Rows are points. The ring and each string are closed loops that go straight from each point to the next, and from the last back to the first. Before rounding, they use only three directions, however many columns there are. How many times does the string pass through the ring? Passing back the other way cancels.
In the rows, 128 means zero.

Ring, 6 rows:
[[106 123  81]
 [ 81 136  83]
 [ 48 136 111]
 [ 45 120 145]
 [ 78 101 150]
 [112  99 115]]
String (13 x 3):
[[129 120  81]
 [103 118  68]
 [ 74 107  86]
 [ 73 117 104]
 [ 70 141 117]
 [ 38 155 134]
 [ 63 141 142]
 [ 70 118 127]
 [ 62  93 126]
 [ 74  86 136]
 [ 82  97 117]
 [103 115 124]
 [126 125 114]]
Times through: 1
String (27 x 3):
[[ 78 112 126]
 [ 65  91 143]
 [ 56  97 162]
 [ 58 122 168]
 [ 64 125 145]
 [ 63 118 131]
 [ 67 118 124]
 [ 64 115 120]
 [ 45 112 121]
 [ 50 112 117]
 [ 19 122 127]
 [ 25 140 140]
 [ 53 143 140]
 [ 67 118 120]
 [ 49 108 123]
 [ 29 107 143]
 [ 32 122 173]
 [ 40 102 160]
 [ 57 118 182]
 [ 77 124 154]
 [ 76 110 132]
 [ 71  88 130]
 [ 72  86 121]
 [ 79  82 140]
 [ 88  89 160]
 [ 91 105 163]
 [ 85 121 139]]
Times through: 4

Ring:
[[140 101 105 175  99 169]
 [156 118  93 170  60 189]
 [165 126 104 166  50 188]
 [158 130 122 155  63 171]
 [128 130 138 130 104 135]
 [ 97 119 150 119 153 102]
 [ 93 102 160 134 178  94]
 [108  85 159 163 178 110]
 [125  87 134 177 145 140]]
String:
[[125  79 179 181 179 112]
 [138  81 173 189 159 128]
 [112 110 121 142 129 134]
 [ 86 114  95 123 136 127]
 [116  86 124 173 148 139]
 [158  64 151 226 142 161]
 [154  86 139 199 118 162]
 [124 113 111 150 107 151]
 [120 121  85 141  89 162]
 [124 120  99 143  94 157]
 [133 134  57 139  47 189]
 [181 122  83 184  23 216]
 [200 110 123 207  39 209]
 [163 115 125 175  74 175]
 [121 123 109 137 100 148]
 [150 110 139 169 100 156]
 [167 117 145 174  80 167]
 [178 130 153 165  61 169]
 [124 144 115 114  81 144]
 [101 142 102 101  99 132]
 [124 118 133 141 116 135]
 [135 108 165 157 133 126]
 [116 110 187 139 165  96]
 [121 105 164 151 149 116]
 [115 114 129 139 127 131]
 [ 81 121 120 108 149 106]
 [ 68 122 113  98 159  98]
 [122 107 136 152 130 134]]
Times through: 1
String (19 x 6):
[[126 121 128 141 109 140]
 [147 117 142 158  99 150]
 [123 133 103 127  85 152]
 [138 147  78 125  42 179]
 [200 129  99 188   7 222]
 [194 117 103 197  27 215]
 [169 129  66 169  20 215]
 [134 132  68 141  54 183]
 [127 126  90 140  80 164]
 [152 106 133 175  98 162]
 [179 108 133 193  69 185]
 [202 109 146 208  52 197]
 [161 112 141 174  87 164]
 [195 117 171 191  66 174]
 [152 139 150 137  77 148]
 [101 145 108  97 100 128]
 [100 141 119 100 111 121]
 [ 93 147 117  88 112 115]
 [ 88 147  94  88 103 125]]
Times through: 1

Ring:
[[209 143 118 103 147 128 116 130 140]
 [194 162 107 100 127 129 106 117 137]
 [139 171  96 114 111 138 123 105 124]
 [105 163  92 129 131 133 155 125 123]
 [ 90 141  96 144 175 120 196 164 129]
 [ 95 114 109 152 197 123 215 177 127]
 [118  87 130 152 191 142 208 162 116]
 [156  87 138 139 176 149 179 144 117]
 [196 113 131 117 163 138 141 138 131]]
String:
[[105  77 137 158 167 164 205 135  98]
 [ 80  78 125 170 221 132 249 190 118]
 [ 71 109 108 161 196 128 229 176 120]
 [ 84 127 106 149 156 141 193 140 113]
 [119 135 107 135 155 134 171 140 123]
 [119 152  93 131 181 107 180 172 143]
 [ 99 154  86 139 201  95 202 194 149]
 [ 72 127  97 156 204 112 227 190 132]
 [ 75  95 116 165 203 133 236 178 117]
 [104  75 130 163 226 129 240 194 124]
 [142  99 126 142 200 128 196 173 130]
 [147 124 116 130 172 129 169 152 130]
 [130 107 125 140 155 151 174 131 112]]
Times through: 0

Ring:
[[115 158 150 164 151  93 142 128 121 124 125  32]
 [ 96 160 119 162 101 110  70 124 133 175 142  45]
 [ 95 139 115 142  90 127  41 128 147 199 151  72]
 [100  81 168 115 133 145  67 143 174 175 146 123]
 [105  49 234 117 199 137 139 154 181 109 126 139]
 [125  71 239 128 229 114 199 152 157  72 111 106]
 [133 110 205 139 213  99 202 143 134  80 111  67]]
String (24 x 12):
[[ 61 158 157 195 106 102  66 123 147 147 137  47]
 [ 85 138 170 172 137 105 103 130 145 132 131  59]
 [127 146 126 136 135 110 115 131 126 160 135  51]
 [148 162 100 127 133 105 127 128 109 168 135  33]
 [144 155 121 132 149 102 144 131 113 149 130  37]
 [132 128 147 128 156 113 135 136 131 144 130  64]
 [112 124 189 154 180 101 159 137 138 103 120  63]
 [115 132 214 171 210  83 208 137 128  61 106  44]
 [144 146 185 154 212  79 226 136 109  71 105  28]
 [149 141 151 132 181  97 181 136 114 117 120  42]
 [146 155 159 149 190  84 201 133 106  97 113  25]
 [100 149 209 191 196  76 193 132 126  62 107  31]
 [100 142 186 174 169  92 153 132 133  99 119  46]
 [117 123 160 138 154 114 124 136 140 139 131  70]
 [126 148 126 139 134 109 115 130 125 158 135  49]
 [ 97 127 171 157 146 111 111 134 147 134 131  69]
 [ 57 161 157 200 103 101  63 122 147 147 137  45]
 [ 70 180 102 183  62 109  22 116 137 198 151  36]
 [102 173  72 147  61 120  24 119 129 225 157  43]
 [122 145 101 126 104 123  70 129 133 197 147  61]
 [107 121 155 139 138 120  99 135 147 154 137  77]
 [123 136 117 126 118 122  84 132 135 183 143  66]
 [117 162  80 134  81 122  48 124 128 214 153  49]
 [ 68 183  99 185  58 109  18 115 136 201 152  34]]
Times through: 0

Ring:
[[139  98  73 135 129 133 105 113 133 122 115 183 125 145]
 [121 133 129 143 143 111  89 175 155  94 118 127 116 136]
 [108 153 153 140 141 111 103 191 153  89 131  85 110 135]
 [117 135 107 129 121 137 128 138 131 111 152 105 115 150]
 [115 126 100 112 115 158 179 101  99 145 142  99 115 144]
 [124 111  90 117 121 153 165  98 104 148 122 131 119 139]]
String (21 x 14):
[[130 110  72 123 115 150 138  98 117 131 143 146 122 153]
 [112 134 119 120 125 143 159 130 114 130 134  93 113 138]
 [ 96 153 153 111 127 147 194 142 101 139 133  42 106 128]
 [110 132 101 106 109 167 198  93  90 151 154  79 113 147]
 [ 97 154 150 115 127 143 179 148 110 130 138  47 107 132]
 [111 139 129 125 130 135 145 147 124 120 132  90 112 137]
 [ 98 160 159 124 133 130 153 171 127 112 139  49 107 133]
 [100 163 160 135 137 117 120 191 146  91 145  58 107 137]
 [107 160 159 147 144 101  81 211 168  72 140  82 110 139]
 [126 127 108 143 134 117  85 160 154  93 133 140 119 146]
 [110 142 139 130 136 126 132 162 133 112 125  91 112 133]
 [109 143 143 131 138 124 130 167 135 110 124  89 111 132]
 [107 147 150 130 139 123 133 171 134 110 122  81 110 129]
 [ 94 171 199 140 156  99 113 227 155  87 111  47 104 117]
 [100 166 185 144 153  97  97 224 162  80 119  63 106 124]
 [ 95 166 181 132 145 114 134 201 141 100 124  47 105 124]
 [118 132 116 131 130 131 125 145 133 113 133 113 115 141]
 [131 116  80 134 121 135 107 123 137 110 144 150 121 155]
 [108 143 136 125 131 133 147 152 125 119 132  81 111 135]
 [123 122  91 125 119 144 135 117 122 123 144 126 118 150]
 [130 108  57 118 105 162 152  78 107 139 157 143 122 161]]
Times through: 1
String:
[[134  94  60 115 114 162 163  70  98 156 125 162 124 146]
 [139  95  58 125 118 149 131  87 117 137 128 176 125 151]
 [117 129 117 126 130 136 140 137 124 123 126 110 115 137]
 [114 129 127 124 134 135 151 139 118 131 113 105 114 129]
 [145  87  62 134 129 136 108 101 129 131 105 200 127 143]
 [161  70  25 143 124 134  70  88 143 119 115 249 134 157]
 [151  85  47 143 126 129  74 107 146 112 120 219 130 155]
 [154  86  56 153 135 114  46 129 163  97 110 231 131 151]
 [118 136 143 144 149 106  90 186 156  94 106 121 114 128]
 [109 146 152 135 143 116 121 180 142 104 117  89 111 128]
 [128 119  97 137 130 127 103 139 141 108 130 145 120 146]
 [129 125 106 148 137 112  71 166 161  87 130 150 120 146]
 [ 97 174 193 148 155  92  88 238 170  70 124  54 105 125]
 [ 95 173 188 140 149 103 109 221 157  82 130  46 104 127]
 [105 151 150 131 137 123 130 174 137 105 132  76 110 133]
 [125 122  97 133 126 133 114 134 135 111 138 134 119 148]
 [132 118  75 138 119 132  90 128 146  98 157 154 122 162]
 [122 131  92 133 117 136 110 134 138 102 163 121 118 159]
 [103 152 134 123 123 139 151 151 123 114 155  64 110 144]
 [103 149 143 122 130 136 158 153 120 121 136  66 109 134]
 [104 146 132 117 123 145 169 137 112 128 144  67 110 139]
 [116 126  88 111 107 164 180  92  98 144 159  97 116 153]
 [129 107  60 115 106 164 160  75 102 144 153 140 122 158]
 [127 111  76 120 114 154 149  95 111 137 142 138 121 151]
 [110 135 124 118 126 145 167 130 110 135 131  87 112 135]
 [102 141 138 109 125 152 198 125  95 149 126  62 109 128]
 [108 127 119 104 121 162 210 100  84 164 121  81 112 129]]
Times through: 0

Ring:
[[171 104 129 126 102 104 114 118 164 122 117 147 164 169]
 [179  99 123 137 100  58 110  89 151 131 113 126 125 153]
 [145 110 114 145 103  60 123  87 129 146 114 115  84 113]
 [106 125 110 146 109  96 137 107 117 154 118 122  73  84]
 [ 78 137 107 141 110 140 149 132 115 158 124 133  81  72]
 [ 70 142 103 128 100 190 158 160 129 159 130 150 113  88]
 [106 130 110 118  95 190 146 162 153 145 129 160 156 132]
 [134 119 120 118  98 163 132 150 162 133 125 160 170 154]]
String:
[[129 121 127 129 112 135 127 135 148 129 120 152 147 135]
 [148 111 107 124  84 127 133 125 157 146 123 139 141 150]
 [199  91 107 115  66 106 120 114 183 140 122 139 172 199]
 [212  85 108 118  66  80 114  99 182 139 119 131 164 202]
 [214  83 100 122  59  63 116  87 176 148 118 119 143 194]
 [218  83 117 131  81  37 103  76 169 132 112 120 140 188]
 [164 109 152 142 137  63  98  99 144 104 108 144 142 143]
 [142 114 120 136 106  98 124 111 142 136 117 135 121 129]
 [160 104 104 136  84  73 126  93 144 152 118 117 101 135]
 [191  85  73 140  46  17 130  53 142 183 117  79  54 138]
 [146 110 121 152 113  40 117  77 122 141 111 112  74 104]
 [131 114 111 152 107  52 126  81 116 152 113 108  60  90]
 [100 132 142 153 148  89 120 111 111 123 112 138  91  79]
 [108 128 129 141 125 117 128 124 127 132 118 143 111 100]
 [104 124  90 138  84 119 150 115 124 172 125 118  73  90]
 [ 65 138  79 142  84 142 167 125 107 188 129 114  44  53]
 [ 39 154 111 144 126 170 158 150 101 157 126 143  73  43]
 [ 84 140 139 140 142 148 131 145 123 123 119 158 125  90]
 [109 124  95 129  83 146 149 133 138 163 127 134 107 111]
 [ 84 131  63 119  51 195 177 153 139 196 138 129  94 100]
 [ 66 142  84 118  76 224 173 175 139 176 138 151 121  97]
 [ 75 145 136 129 135 192 139 170 134 124 125 173 152 102]
 [106 130 121 128 111 159 137 147 142 137 124 154 139 119]
 [106 131 134 130 126 157 130 149 141 124 121 162 150 120]
 [105 135 147 122 135 190 127 172 154 108 123 184 190 138]
 [117 130 149 127 138 159 120 155 150 106 119 174 178 137]]
Times through: 4
String, 28 rows:
[[115 127 130 129 119 151 130 144 145 127 121 158 150 127]
 [141 113  94 118  68 149 144 135 160 159 128 139 140 150]
 [164 104  90 109  55 154 141 137 177 158 130 142 163 179]
 [172 107 135 115 103 142 114 142 179 112 120 167 204 191]
 [153 115 151 128 132 121 107 133 159 101 115 165 181 160]
 [133 121 143 135 131 118 115 129 144 114 116 156 150 133]
 [164 104 108 127  82 101 126 110 158 145 120 132 134 156]
 [196  90 104 126  70  69 118  91 166 146 118 121 135 176]
 [186  94 102 130  73  68 121  90 159 150 118 118 122 163]
 [230  74  97 134  58   7 108  53 165 153 112  96 107 183]
 [169 105 149 148 135  39  96  84 138 108 106 133 124 137]
 [134 119 144 144 136  85 111 110 132 115 112 143 124 118]
 [132 117 115 136 103 106 129 114 138 143 119 133 113 121]
 [141 111  97 135  81  96 136 104 139 161 121 119  95 123]
 [133 114 101 138  88  92 136 102 133 159 120 118  88 113]
 [125 114  87 145  79  73 143  88 120 176 120 101  51  91]
 [ 89 131 111 155 119  84 138 100 100 156 117 115  46  57]
 [ 84 139 142 149 149 120 126 129 112 123 115 148 103  76]
 [105 130 128 139 124 128 130 130 129 133 119 146 118 103]
 [ 81 140 134 143 139 141 133 139 118 129 119 152 111  82]
 [ 99 131 117 136 112 141 139 135 129 144 122 143 112  99]
 [ 90 131  84 128  76 164 162 140 131 177 131 130  92  95]
 [ 57 143  65 122  61 214 184 164 128 197 140 134  85  77]
 [ 41 156 114 127 119 226 162 183 124 149 132 167 126  74]
 [ 69 148 144 133 147 187 136 169 128 117 123 175 148  93]
 [107 128 109 127  98 160 144 145 142 148 126 148 130 118]
 [116 121  80 115  58 181 160 150 156 175 134 139 129 134]
 [123 121 106 126  90 144 140 135 147 150 125 142 129 128]]
Times through: 4

Ring (9 x 14):
[[160 112 154 125 164 115 133 140 145  76 122 114 104 142]
 [149 119 170 127 181 116 106 122 136  56 135 100  96 156]
 [135 127 168 128 178 121  92 109 125  60 144  98 103 159]
 [115 137 147 119 148 134  91 104 115 100 155 109 142 152]
 [106 142 122 108 116 145 104 112 113 143 158 125 178 139]
 [107 141  96 109  87 148 130 124 114 175 149 145 196 122]
 [125 134  87 129  81 137 158 133 118 168 126 157 168 108]
 [145 124 101 139 102 125 167 140 128 137 112 151 134 110]
 [154 118 117 136 121 120 162 144 136 117 111 141 121 118]]
String, 24 rows:
[[130 130 136 124 138 129 118 120 124 107 139 121 135 139]
 [125 130 144 103 144 136 103 123 129 114 153 112 158 149]
 [128 133 144 137 150 124 108 107 116  86 139 115 113 144]
 [124 136 174 145 186 118  75  86 110  41 149  92  83 164]
 [134 132 179 152 194 112  81  89 114  28 141  91  66 164]
 [138 127 151 137 159 120 111 113 124  75 134 112 103 146]
 [142 122 151 119 156 124 116 128 134  89 136 112 124 146]
 [161 108 169 108 179 118 120 144 153  70 132 102 114 154]
 [173 103 161 116 172 113 140 154 158  71 118 111 103 144]
 [153 120 136 146 145 114 143 130 131  85 115 127  95 130]
 [142 124 127 130 131 124 139 132 130 111 125 130 128 129]
 [153 115 113 116 114 127 164 156 144 138 117 142 149 118]
 [161 115  96 142  99 118 190 157 139 138  97 159 125 101]
 [152 123 106 157 111 115 171 135 126 116 102 150 104 109]
 [139 127 123 141 127 122 141 125 123 109 122 134 119 126]
 [142 121 121 115 121 130 144 143 136 130 128 134 150 127]
 [164 109 122 118 126 121 168 161 151 122 111 138 134 120]
 [174 105 142 133 153 110 161 154 152  82 105 127  95 129]
 [154 119 146 145 157 113 134 126 132  72 118 120  89 136]
 [153 119 158 148 171 110 123 119 130  54 121 111  76 144]
 [137 127 138 136 144 122 123 119 124  93 130 121 114 137]
 [137 124 152 113 156 128 110 126 133  93 142 110 133 149]
 [133 129 148 129 153 125 109 115 124  87 139 113 119 146]
 [128 134 157 148 167 119  96  95 112  60 139 106  89 151]]
Times through: 3
String:
[[140 127 149 145 158 117 117 113 122  71 129 115  94 142]
 [143 125 183 148 199 110  87  98 122  23 137  90  63 164]
 [130 130 183 127 194 121  72  98 122  43 154  86  97 170]
 [117 136 165 118 169 131  75  98 116  77 161  96 129 163]
 [104 144 149 121 149 137  77  92 106  98 164 105 144 156]
 [112 141 129 127 128 135 105 104 109 117 149 123 146 140]
 [128 131 126 121 126 132 124 124 124 122 138 128 147 134]
 [108 138 107  91  97 152 119 129 122 175 158 135 210 131]
 [ 94 145  86  79  69 164 123 131 117 215 166 147 249 123]
 [ 93 149  81 102  66 158 128 120 107 203 157 152 223 117]
 [119 138 112 134 110 134 128 114 111 133 137 137 147 126]
 [123 134 118 123 116 135 126 121 119 132 139 133 153 130]
 [116 134 114  96 107 146 122 131 126 160 152 132 194 133]
 [ 89 148 106  79  91 163  98 118 113 190 176 131 237 138]
 [ 96 149 128 115 123 145  87  96 103 131 165 119 171 146]
 [120 138 139 139 143 127 104 101 110  94 143 117 120 143]
 [130 130 135 126 138 129 118 119 123 106 138 122 133 139]
 [130 127 162 109 167 130  92 117 130  85 152 101 135 158]
 [145 120 198 124 213 114  74 107 133  22 148  78  81 176]
 [156 116 196 138 214 106  90 111 136  12 134  83  58 169]
 [148 122 158 145 170 113 116 116 127  58 126 110  82 146]
 [161 114 173 141 189 107 116 123 138  38 122 101  69 153]
 [167 106 178 117 192 112 118 141 153  50 127  97  92 157]
 [158 109 164 102 172 122 120 147 153  81 134 104 126 152]
 [170 103 189 112 204 110 111 142 157  38 129  90  88 163]
 [161 114 184 142 202 105 106 118 138  23 125  93  60 160]]
Times through: 3

Ring, 10 rows:
[[161 119 140 115  98 158 126 121 104 165 173 109  96 135]
 [170 124 171 105  82 169 136 127  91 162 160  94 112 123]
 [172 129 173 112  86 170 140 129  90 153 146  90 123 121]
 [174 141 157 137 105 165 146 129  95 132 123  90 141 129]
 [158 149 123 168 139 148 140 132 110 108  90 107 161 129]
 [124 142 106 173 161 131 122 142 123  98  64 132 174 105]
 [ 83 126  99 160 172 115  97 155 135 103  51 162 177  70]
 [ 80 116  99 146 164 115  90 152 135 119  74 167 157  71]
 [108 115 104 136 143 128 100 138 128 139 118 150 127 100]
 [138 117 116 128 121 143 113 126 117 154 154 129 106 126]]
String:
[[158 137 137 144 121 153 135 130 106 129 117 106 141 125]
 [144 132 153 132 115 153 130 140 103 130 104 111 150 102]
 [146 131 182 115  98 161 134 146  93 134  98 102 158  85]
 [150 131 145 133 114 153 130 134 104 136 119 110 138 114]
 [136 121 174 107  99 156 124 145  98 145 113 113 144  83]
 [158 117 202  84  67 173 133 139  83 166 147  93 123  92]
 [189 121 185  91  61 181 144 119  83 178 190  80  93 136]
 [190 131 138 128  94 167 142 110  99 161 184  90  93 164]
 [158 128 128 135 116 152 129 124 109 145 147 111 116 135]
 [121 114 142 113 115 143 109 141 112 150 126 132 127  91]
 [128 109 122 115 116 142 106 129 117 162 158 135 101 114]
 [142 115  89 136 130 138 109 115 125 160 177 135  85 149]
 [149 126  91 151 137 140 119 117 123 144 156 127 103 151]
 [144 129 113 146 132 143 122 127 117 136 130 123 125 129]
 [107 116 135 123 129 136 104 147 117 137 102 141 143  79]
 [100 104 112 117 133 128  91 139 127 155 134 156 114  91]
 [147 117 101 133 124 143 114 117 120 159 172 129  91 145]
 [169 126 109 138 115 153 128 111 113 157 180 111  90 162]
 [169 132 118 143 118 154 133 117 110 145 156 107 109 152]
 [195 125 142 117  83 171 142 106  96 175 206  88  76 169]
 [199 121 178  92  58 183 146 111  83 186 210  76  78 153]
 [197 138 139 137  97 170 150 110  96 152 173  83 103 168]
 [152 130 138 135 117 152 129 130 107 138 127 111 132 121]
 [145 127 165 118 103 157 129 140  99 141 116 108 142  98]
 [165 135 189 115  88 170 144 139  86 138 113  88 150 101]
 [197 151 163 145  98 174 161 123  88 128 127  72 143 146]
 [199 152 122 166 119 164 156 111 102 127 143  83 126 175]]
Times through: 4
String, 23 rows:
[[147 129 120 142 126 146 124 127 114 138 132 119 125 128]
 [121 118 140 121 121 142 111 142 113 141 114 132 137  90]
 [136 108 157  94  92 154 113 134 103 170 160 121 105 101]
 [154 125 138 126 110 154 127 127 106 149 145 111 118 125]
 [189 130 146 123  90 169 143 112  96 162 181  88  96 158]
 [186 118 201  79  51 184 143 124  78 183 188  78  96 124]
 [150 118 193  90  77 168 129 141  88 161 137 100 129  89]
 [157 132 140 135 114 155 132 129 105 138 129 107 131 124]
 [191 145 133 151 111 165 150 115 100 136 148  87 122 162]
 [200 152 165 144  96 176 162 122  87 129 129  70 142 149]
 [139 135 166 131 115 154 132 148 100 121  81 109 169  86]
 [132 131 139 139 128 144 122 142 111 125  95 122 154  97]
 [167 145 111 166 135 150 139 121 112 121 122 106 136 150]
 [132 135 124 152 140 140 122 139 116 117  90 125 156 106]
 [141 150  91 188 166 133 130 132 125  95  76 125 166 132]
 [ 86 137  90 181 187 112 103 157 137  83  25 160 197  74]
 [ 46 121 100 159 189 101  81 173 142  88   7 184 205  30]
 [ 76 115 128 131 151 121  92 162 126 118  59 161 172  48]
 [135 132 107 155 143 137 120 132 121 125 111 129 139 122]
 [139 131 113 150 137 141 121 131 118 129 117 125 135 123]
 [116 123  85 156 156 125 105 132 132 128 115 148 130 118]
 [ 80 104 104 125 148 118  84 148 134 142 107 169 131  74]
 [ 97 108 132 115 129 132  96 148 120 144 109 150 136  72]]
Times through: 4
